Each point is reached from the start by the listed moves, each made once or not at all, plus a little noise. Is the number of moves made odd or even? Then give how often each move was made.
(in the rows, 128 means zero)

Moves:
(1): [179  98 150]
(2): [142 186 202]
Start: [106 130 138]
Points:
[171 159 235] -> even (1, 1)
[107 131 137] -> even (0, 0)
[157 100 160] -> odd (1, 0)

Moves:
(1): [149 102 144 149 131 127 106 121 141]
(2): [148 134 126 111 147 129 140 105 136]
(3): [132 136 155 133 142 113 133 124 128]
(4): [130 123 109 146 127 148 155 131  98]
(5): [124 112 123 127 181 121 115 131 118]
(6): [144 128 153 115 145 153  94 126  97]
(7): [147 105 128 108 127 131 147 147 113]
(8): [159 150 106 138 120 108 124 139 106]
(9): [146 145 118 131 154 147 133 148 142]
Start: [120 125 128 154 151 117 137 129 120]
Points:
[174 103  91 136 249 156 187 151  86] -> odd (0, 1, 0, 1, 1, 0, 1, 0, 1)
[183  95 133 159 181 138 139 163 131] -> odd (1, 0, 0, 0, 0, 0, 1, 0, 1)
[157 149 114 188 156 103 165 139  68] -> odd (0, 0, 1, 1, 0, 0, 0, 1, 0)
[224  86 141 131 235 120  95 132  62] -> even (1, 1, 0, 0, 1, 1, 1, 1, 0)
